Each row is a point. Each copy is the shape, with its points in the same order, turned, moved and blurred by noise. Some copies are also mirrored. Which?

Shape:
[[ 4.7  1.8 -3.0]
 [ 1.1  3.1 -1.2]
 [-1.8  5.1 -0.6]
 [-1.0 -4.2  3.8]
 [ 1.3 -3.9 -0.1]
 [ 3.3 -2.0  3.9]
 [ 1.1  0.3  5.2]]
Copy 1, 7 rows:
[[ 1.7  3.9  5.4]
 [-1.1  3.9  1.9]
 [-3.0  5.1 -0.3]
 [-1.1 -5.0 -0.2]
 [ 1.6 -2.4  1.6]
 [-1.9 -3.3  3.9]
 [-4.5 -2.2  2.1]]
Copy 1 is: only turned
Copy 2:
[[-0.8  2.0 -4.6]
 [-1.9  2.6 -0.6]
 [-3.3  4.6  2.0]
 [ 2.6 -3.7  3.9]
 [ 3.7 -1.8 -0.3]
 [-0.5 -4.4  0.1]
 [-2.4 -3.5  2.7]]
Copy 2 is: mirrored
Copy 3, 7 rows:
[[ 5.1  2.8  1.3]
 [ 0.4  1.7  1.8]
 [-2.8  3.0  0.5]
 [ 0.1 -7.8  0.4]
 [ 3.4 -4.3 -1.3]
 [ 3.0 -5.5  4.7]
 [-0.7 -4.1  5.6]]
Copy 3 is: only turned

Shape (8 x 4):
[[-1.8 -6.3  1.8  4.0]
 [ 2.7 -1.2 -2.2  2.3]
 [-2.7  1.6  3.8  5.2]
 [ 2.1  1.7  0.4 -2.9]
 [ 3.5  2.4  3.9 -0.7]
 [ 1.9 -2.9  0.1 -3.2]
 [-0.1  3.6  3.1  0.1]
 [ 3.5  6.1 -1.9 -4.5]]
Copy 1, 8 rows:
[[-5.1  4.4  4.9  2.4]
 [-1.1 -0.2 -0.2  3.9]
 [ 0.2 -0.5  7.3 -1.0]
 [-0.2 -0.7 -3.0 -2.2]
 [-2.1 -3.9 -0.4 -3.4]
 [-3.2  2.7 -3.1 -0.7]
 [ 0.9 -1.9  1.5 -3.8]
 [ 3.7 -3.3 -5.8 -3.1]]
Copy 1 is: only turned
Copy 2:
[[-5.2 -3.1  3.3  1.6]
 [ 2.6 -1.7  2.6  1.3]
 [-3.4 -2.4 -4.3  4.2]
 [ 3.1 -0.3 -1.2 -2.8]
 [ 2.2 -3.3 -4.0 -2.5]
 [ 0.0 -0.4  1.2 -4.9]
 [ 1.1 -0.5 -5.4  0.1]
 [ 7.7  2.7 -3.5 -3.2]]
Copy 2 is: mirrored

Shape (7 x 4):
[[ 2.4 -1.6  3.4  1.6]
 [-3.7  3.8  1.8  3.7]
 [-3.7  1.3 -4.1  6.1]
 [ 0.8  4.4 -0.1  4.0]
 [ 0.5 -5.3 -2.3 -4.1]
 [ 0.7 -1.2  3.9  0.4]
 [-0.1  0.9  4.1  1.8]]
Copy 1 (7 x 4):
[[ 0.6 -0.5  5.3 -0.3]
 [-4.7 -1.6  0.3  4.3]
 [ 0.3 -2.2 -3.1  6.8]
 [-2.3  2.6  1.8  4.7]
 [ 5.1 -1.1 -1.2 -5.7]
 [-0.8 -1.3  4.1 -0.8]
 [-3.3 -1.5  3.7  0.9]]
Copy 1 is: only turned
Copy 2 (7 x 4):
[[ 3.7  0.0  0.5 -3.1]
 [-1.9  4.8 -3.6 -4.4]
 [-3.0  1.2 -7.0 -0.3]
 [-1.6 -0.6 -3.9 -5.3]
 [ 0.1 -1.4  3.9  4.4]
 [ 3.1  1.9  1.4 -2.6]
 [ 2.0  2.7  0.0 -4.4]]
Copy 2 is: only turned

Shape, 9 rows:
[[ 0.3  2.4 -1.1  1.3 -5.7  3.9]
 [-4.2 -0.2 -1.2  2.2 -1.5  0.2]
 [-6.0 -4.7 -1.7 -0.7  2.8 -3.0]
 [ 1.1  3.8 -1.1 -0.7 -6.8 -5.5]
 [-2.5 -3.3  0.4 -0.9  0.7 -6.2]
 [ 1.6  2.2 -2.4 -3.6 -4.4  2.4]
 [-1.1 -6.7  0.0  0.3  1.3 -2.6]
 [ 1.7  5.1 -3.3  2.2 -2.2  0.5]
 [-0.7  4.6  2.0  0.6 -1.9  0.4]]
Copy 1:
[[-2.4 -2.3 -5.2 -5.4 -1.1  2.6]
 [-2.8 -1.3 -1.9 -1.6 -0.4 -3.3]
 [ 1.4 -1.5  0.7  1.3  2.1 -8.2]
 [ 0.9  5.1 -7.5 -3.5 -5.3 -1.0]
 [ 2.9  2.0 -1.1  1.7 -1.7 -6.3]
 [ 2.0 -0.6 -5.2 -5.7  0.8  1.9]
 [ 3.2 -2.3 -1.1  4.2  0.4 -4.3]
 [-3.4  3.8 -4.3 -2.9  1.1  2.2]
 [-1.3  2.4  0.0 -4.8 -2.5  0.6]]
Copy 1 is: only turned
Copy 2:
[[-3.7 -1.0  2.0 -2.1 -0.5  4.5]
 [-2.5  2.0  3.1  2.4 -1.5  0.7]
 [ 2.1  3.8  4.6  6.0 -5.0 -3.7]
 [-0.6  4.7 -4.0 -5.5 -0.5  1.0]
 [ 1.4  3.8  1.0  0.7 -4.9 -4.9]
 [ 0.9 -2.3  1.5 -3.8 -0.2  4.4]
 [-0.4 -0.8  0.8  3.9 -6.2 -4.5]
 [-1.3  0.5 -1.2  0.3  3.6  2.3]
 [-2.4  2.0  2.5 -2.7  2.3  0.1]]
Copy 2 is: mirrored

Shape (13 x 8):
[[ 4.2  1.6 -5.7  1.1  1.5 -3.2  1.8  1.4]
 [ 0.0  1.4 -4.1 -0.5  0.1 -3.2 -3.4 -0.6]
 [ 2.4 -2.7 -2.1  1.8  1.2 -0.6  2.2  0.1]
 [-3.5  0.4  1.1  3.8  0.9 -3.9 -1.2 -0.3]
 [ 1.0  0.1 -1.1 -3.1  4.5 -4.2  5.5  2.5]
 [-4.7 -2.2 -6.2 -3.2  3.4  3.4  1.5 -2.9]
 [-1.0 -5.2 -3.6  0.7 -0.8  3.8 -4.2 -5.1]
 [-1.2  2.4 -4.8 -0.5  4.9 -0.9  2.0  1.8]
 [ 3.1  3.0 -2.9 -5.1 -2.8  2.5  4.9  0.4]
 [ 0.7 -5.4  1.1  2.7  1.3  4.9  1.5 -2.6]
 [ 3.8 -0.9 -1.8  0.8  6.6  4.6 -0.2 -3.8]
 [-4.2  2.1 -4.8 -1.2  4.5  5.6 -0.9 -2.0]
 [ 3.6 -3.4 -0.3 -2.5 -2.8  1.2  1.6  3.9]]
Copy 1:
[[-1.7  1.1  2.4 -4.2 -1.4 -6.9 -3.1  1.4]
 [-1.0 -1.8  4.2 -1.3 -0.5 -1.4 -2.7  2.8]
 [-0.6 -0.1  0.3 -0.9 -2.3 -5.9  1.7 -0.8]
 [-3.4 -3.1  6.3 -1.3 -1.1 -1.0  3.3 -1.8]
 [-0.1  0.1  0.2 -5.8  4.2 -6.1  0.4 -3.2]
 [ 1.6 -0.5 -0.8  3.8  0.3 -0.3 -4.8 -5.2]
 [ 0.8 -2.2  0.4  7.5 -3.4  0.0 -0.2  1.3]
 [-3.0 -1.2  0.8 -3.6  0.4 -3.4 -4.3 -3.6]
 [ 0.9  6.9 -3.1 -4.0 -0.1 -0.7 -1.2  0.6]
 [-1.5 -0.3 -2.5  4.8 -3.6 -3.1  4.6 -2.6]
 [-5.7 -0.3 -3.6  4.5 -0.1 -4.9 -1.3 -0.3]
 [-3.6 -0.9 -1.5  2.6 -1.2  2.2 -5.3 -4.3]
 [ 2.9  0.2 -3.3 -3.9 -2.8 -2.5  3.6  2.0]]
Copy 1 is: only turned
Copy 2:
[[-5.0 -0.1  4.5 -1.3  1.7 -2.2  2.9 -6.3]
 [-2.6 -2.0  0.4 -5.3 -1.6 -1.9  0.3 -4.7]
 [-1.9 -3.0  4.0  0.9  0.9 -0.3 -0.3 -3.9]
 [-5.0 -2.4 -3.7 -0.7 -0.7 -3.3 -3.5 -0.5]
 [-3.4  4.7  4.7  1.4 -2.7 -2.1 -0.7 -1.7]
 [-0.1 -0.6 -0.7  0.6 -6.3  6.1  3.7 -5.5]
 [ 1.0 -7.4 -1.1 -2.8 -2.5  4.4 -1.6 -5.2]
 [-4.6  1.0  2.1 -0.2 -2.7 -1.4  3.8 -3.3]
 [ 3.5  4.6  3.3 -2.1  2.4  0.9  4.4 -4.0]
 [ 1.1 -6.4  0.8  3.3  0.4  3.6 -1.2 -0.5]
 [-3.8 -4.7  5.2 -1.6 -1.5  5.2  3.4  0.6]
 [-1.4 -2.5 -2.2 -2.4 -5.3  4.0  6.8 -2.9]
 [ 3.8 -1.1  5.3  0.9  1.8 -2.8 -1.0 -4.1]]
Copy 2 is: only turned
Copy 3:
[[ 5.0 -1.8  1.1 -5.8  2.6  5.4  0.5  1.0]
 [ 1.9 -0.6 -3.1 -2.5 -0.5  5.7  1.0 -1.6]
 [ 2.9  1.2  3.7 -2.7  2.1  1.3  0.8  1.2]
 [ 1.3  1.0 -3.8  2.5  2.8  2.2  2.0  0.8]
 [ 2.7 -4.3  0.7 -4.5  6.1 -0.8 -1.0 -1.6]
 [ 2.1 -3.8  2.9  0.3 -4.8 -0.4 -1.0 -6.2]
 [-0.5  4.1  2.1  0.9 -5.3  3.5  1.6 -3.9]
 [ 5.0 -5.0  0.2 -2.0  1.5  1.7 -3.2 -0.7]
 [-2.6 -6.2  3.4 -7.2 -1.9  1.6  0.3  0.9]
 [-1.0  3.8  5.9  2.1 -0.8 -0.2  0.3  0.9]
 [ 0.4  1.8  5.6  0.1 -0.1  4.8 -6.2 -2.6]
 [ 0.9 -4.2  1.5  2.5 -5.5  2.2 -4.7 -3.0]
 [-1.2  1.9  2.3 -6.9 -0.8 -1.5  1.4  2.8]]
Copy 3 is: only turned
Copy 4, 13 rows:
[[ 0.1  4.5 -3.7 -3.1  5.3  1.3  2.1  3.3]
 [ 2.3 -0.8 -0.7 -3.2  4.8  0.1  4.8  1.8]
 [ 1.2  1.5 -2.4 -0.3  1.7  2.5 -1.0  3.7]
 [ 2.7 -1.6 -1.1  4.4  3.4 -1.6  3.9  2.8]
 [-1.9  1.9 -8.5 -0.1  1.9  0.7  0.8 -0.8]
 [ 3.9  0.1 -2.3 -2.9 -5.1  4.5  5.3 -0.6]
 [ 6.1 -3.7  3.3 -3.6 -1.9  3.8  1.2  4.1]
 [ 2.4  4.3 -4.6 -0.8  1.6  1.3  4.5 -1.3]
 [-6.1  3.1  0.2 -4.7 -0.7  1.3  0.8 -0.8]
 [ 3.9 -0.5  1.1  1.3 -3.2  2.9 -3.8  3.3]
 [ 6.7  3.6 -1.2 -3.9 -2.3 -0.4 -3.0  1.0]
 [ 5.7  2.9  1.0 -2.2 -3.6  1.8  5.2 -2.9]
 [-3.1 -0.9  0.0 -1.5  3.0  5.0 -3.0  0.2]]
Copy 4 is: mirrored

Shape, 14 rows:
[[ 5.2  1.2  2.2  1.7  5.0  5.8 -3.5  2.7]
 [-2.5  0.0  2.1  3.4  4.6 -3.4 -0.6  3.3]
 [ 3.1  1.6  0.4  4.4  1.0 -3.0 -3.5  0.0]
 [-0.7  3.0  3.1 -3.9  3.7 -0.5  1.1 -1.6]
 [ 1.7  3.7 -0.1 -4.9  1.4  4.1 -2.2  4.6]
 [-3.8 -2.3 -4.2 -1.7  1.7  5.5 -3.7 -2.8]
 [-0.2  3.3  2.2 -1.9 -5.0  6.6  0.0 -2.9]
 [ 1.7  0.7  3.8 -5.1 -2.6 -3.9 -0.8  2.1]
 [-1.1  0.0 -1.4  0.4 -1.1 -2.9  2.0  0.1]
 [ 2.7 -0.3 -0.7  4.8  0.7 -1.3  3.6  4.8]
 [ 0.2 -3.2  1.3 -4.0  1.6 -3.7 -0.2  5.8]
 [ 1.9 -1.4 -1.5 -1.3 -4.5 -3.5  3.2  3.8]
 [-2.0 -2.0  1.0  4.5  2.6  1.8 -0.7 -3.5]
 [ 2.0  0.5 -4.2  4.8  0.0  5.3  4.0 -3.4]]
Copy 1 (14 x 8):
[[-7.0  2.4  3.9  5.8 -0.3  5.3 -1.3 -1.4]
 [-3.5 -1.1 -0.7  1.5 -2.3 -0.1  6.5 -4.0]
 [-5.0  0.8  2.3  3.2 -2.9 -3.4  1.4  0.6]
 [-2.8  2.3 -2.6  0.2  5.1  0.0  0.7 -2.9]
 [-0.9  0.2 -2.7  6.2  3.0  4.7 -3.5 -0.7]
 [-2.6 -1.8 -1.6 -4.5 -1.4  5.8 -4.2  0.5]
 [ 1.9  7.2 -0.7 -0.2  1.7  2.3 -4.0  2.6]
 [ 0.5 -0.8 -2.1  4.0  6.5 -2.9  1.6  3.2]
 [ 0.9 -1.4  0.5 -1.1  0.4 -3.5  0.2 -1.1]
 [ 1.2 -1.1  5.6  4.1 -2.1 -2.0  2.3 -4.0]
 [-0.6 -5.2 -0.3  3.3  4.2  0.1  4.3  0.5]
 [ 4.8 -2.7  2.5  2.8  2.5 -4.5  0.0  0.9]
 [-3.7  2.3  2.1 -4.7 -2.3  1.1  2.1 -2.1]
 [ 0.7  3.1  6.1 -2.3 -3.4 -0.1 -5.7 -4.9]]
Copy 1 is: only turned
Copy 2:
[[-0.2  1.8 -4.2 -4.5  1.3  5.4 -0.6  6.3]
 [-1.9 -3.4 -1.9  0.9  3.9  2.4 -3.5 -2.2]
 [-1.7 -3.4  3.5 -3.2  3.0  4.5 -1.3  0.7]
 [ 2.4  0.1 -0.4 -2.4  1.8 -4.5 -2.9  2.2]
 [-2.5  0.0 -3.5 -6.3 -0.8 -3.2  1.6  5.4]
 [ 1.8  1.8 -0.4  2.3  2.5 -0.6  8.0  2.9]
 [ 0.5  7.1  2.2 -6.0 -1.4 -2.6  4.0  0.5]
 [ 1.0 -4.9  0.1 -6.8 -3.4 -3.7 -0.7 -1.8]
 [-2.0 -1.8  3.2  0.7 -2.7 -1.0 -0.4 -1.1]
 [-4.7 -1.1  1.0  0.3 -3.7  3.9 -3.1 -0.1]
 [-0.8 -7.2 -4.0 -1.9 -3.4 -0.6 -0.4 -1.1]
 [-2.8 -3.5  2.8 -1.7 -7.6 -1.2  0.8 -2.3]
 [ 2.8  1.9  1.6  2.7  3.1  4.5  0.6 -0.7]
 [-0.7  5.6  5.4  2.9 -2.8  3.4  1.7  4.5]]
Copy 2 is: mirrored
Copy 3, 14 rows:
[[-0.6  2.0 -0.2 -7.2 -3.4  1.0 -1.3  8.0]
 [-1.4 -0.6 -1.4  2.0  0.6  0.9 -7.0  4.8]
 [ 0.1 -2.5 -2.1 -2.1 -2.4  5.3 -3.9  1.9]
 [-1.1  3.7 -1.0 -1.0  5.5  1.3 -0.2  2.3]
 [ 2.7  4.9 -2.1 -6.2 -0.2 -3.2 -0.7  2.0]
 [-7.2  3.2 -2.4 -1.9 -4.2 -3.7  1.4 -0.6]
 [-1.9 -2.4  0.5 -6.6  2.1 -3.2  4.8 -1.2]
 [ 3.7  1.9  3.2 -2.1  3.1  1.3 -3.3 -2.7]
 [ 0.6 -1.1 -1.2  2.7  0.0  0.5 -1.0 -1.0]
 [ 4.2 -3.2 -0.6  2.3 -2.8  0.5 -1.9  5.2]
 [ 2.9  4.2  2.9  1.4 -0.6 -1.1 -6.1  0.6]
 [ 5.7 -1.1  1.9  2.4 -1.7 -0.8 -1.0 -2.2]
 [-6.8 -2.3 -0.4  0.7 -1.6  1.4 -0.6  3.4]
 [-1.7 -3.5 -2.5  0.6 -4.3  0.1  6.9  3.9]]
Copy 3 is: mirrored
Copy 4 (14 x 8):
[[-2.5 -0.6  5.4  0.3 -1.9  8.6 -1.0 -0.1]
 [ 2.2  0.2  4.8 -0.5  4.5  1.0  4.0 -3.5]
 [-1.9 -3.2  0.8 -0.8  2.8  1.0 -0.7 -5.4]
 [ 0.7  6.5  3.1 -3.4  1.3  0.3 -1.6 -2.1]
 [-3.6  3.9  1.5 -2.3  1.6  3.6 -1.1  5.0]
 [ 6.3 -0.9 -1.4 -4.4 -2.5  3.2  1.0  3.6]
 [-3.0  4.0 -3.0 -2.2 -6.7 -1.3  0.3  1.4]
 [-3.2  2.5  3.3 -2.3  2.9 -5.6 -3.3  0.6]
 [ 2.3  1.4 -0.9  1.2  4.1 -2.0 -0.5 -1.7]
 [-0.3 -0.3  1.5  6.7  4.2  0.5  1.6 -2.8]
 [ 0.9  1.3  7.7 -0.3  6.4 -3.0 -0.9  2.9]
 [ 0.7  0.3 -0.1  4.0  4.7 -4.9 -2.5  1.4]
 [ 4.9 -1.2  1.1 -0.4 -2.9  1.4  2.0 -4.4]
 [ 3.1  0.6 -5.5  4.5 -3.2  4.0 -0.7 -1.8]]
Copy 4 is: only turned

Shape:
[[ -3.9   1.6  -2.6  -1.7   0.4   2.0  -8.2   1.9   1.0]
 [ -3.9   1.4  -1.6  -1.3   3.9  -2.1   3.4  -2.2   0.9]
 [ -2.8   1.2   9.1  -2.5  -1.5   3.2  -0.1   0.7   1.6]
 [ -1.6   1.7   0.4  -2.0   0.6  -7.5   3.7   2.9   1.4]
 [ -3.5  -4.1  -1.0   1.3   1.8   0.2   3.1   0.4  -3.0]
 [ -0.7   1.1   0.2  -2.0   4.0   0.4  -1.6   2.6  -4.4]
 [ -3.2  -2.2  -3.0  -2.1   3.4   2.1  -0.4  -0.1  -0.7]
 [ -3.0   2.1  -2.1  -3.3  -0.6  -2.0   2.8   0.1  -2.9]
 [  6.8  -0.3   4.0   5.3  -2.7   1.3   2.6  -5.4   0.0]
 [ -1.7   2.1  -3.1   1.7   0.9   2.6   4.5   1.5   0.2]
 [  7.4 -10.1  -0.6  -2.8   2.1  -0.9   2.1  -2.4   1.7]
 [ -3.0  -0.2  -2.2  -3.0   0.6  -1.0   1.2   0.7   0.3]]
Copy 1:
[[-3.2 -3.9  4.4 -2.9  1.4 -7.7  0.7 -1.3 -4.7]
 [ 2.5 -0.8  2.9 -0.8  6.4  0.2 -0.1  2.6  0.2]
 [-1.1  0.9  1.7 -3.4  2.4 -5.0  8.6 -2.1  5.3]
 [ 6.5 -1.0  3.5 -0.3  0.2  2.8  0.9 -1.4  1.0]
 [-0.2  1.6 -0.4 -6.1  3.3  0.6 -2.2  2.9  1.2]
 [-0.9  1.9  0.6 -2.5  0.9 -1.3  3.0  1.2 -4.4]
 [-0.6  1.4  1.9 -3.9  4.0 -4.1 -1.3  3.3 -2.2]
 [ 1.8  3.2  4.9 -2.8  3.9  0.9  0.0 -0.9 -1.1]
 [-5.3  2.9 -4.2  3.9  2.8  0.5 -0.5 -3.8  7.9]
 [-2.8  1.8  5.4 -1.4  2.2  0.2 -1.3  3.6  2.0]
 [ 3.5  5.3 -7.7  0.7  0.3 -5.8 -5.9  0.7  3.6]
 [ 1.9  1.2  3.5 -2.5  2.5 -2.4 -1.1  0.5 -0.5]]
Copy 1 is: mirrored
Copy 2:
[[-2.4 -4.6 -1.7  2.4 -0.4 -3.0 -0.9  1.2 -3.7]
 [ 1.2  1.9  0.6  0.2  2.4  2.8  2.6  6.5 -3.3]
 [-5.0  1.1 -2.7  5.6  2.5  5.3  0.2 -2.7  3.1]
 [ 2.9  6.0 -1.4  2.7 -1.7  4.1  2.9  2.0 -4.4]
 [ 1.5  3.0  3.9  2.5  3.5 -0.7  4.8  3.4  1.9]
 [-1.3  0.4 -2.4 -1.7  0.6 -1.6  5.3 -0.5  0.0]
 [-2.4  1.1  1.5 -1.0  3.4 -3.2  2.1  2.9 -0.4]
 [ 0.4  1.4  3.1  1.2 -1.2  2.9  6.0  1.4 -3.0]
 [ 5.9  0.1  2.2 -1.1 -0.4  4.3 -3.4 -0.8  9.9]
 [ 4.3  0.2  2.6 -0.1  4.8  1.6  2.6  0.1 -1.7]
 [-1.0  9.6  4.9 -4.2 -2.3 -3.5 -3.6  2.2  6.3]
 [-1.5  1.9  2.3  1.2  0.7  0.3  2.0  1.8 -3.9]]
Copy 2 is: only turned
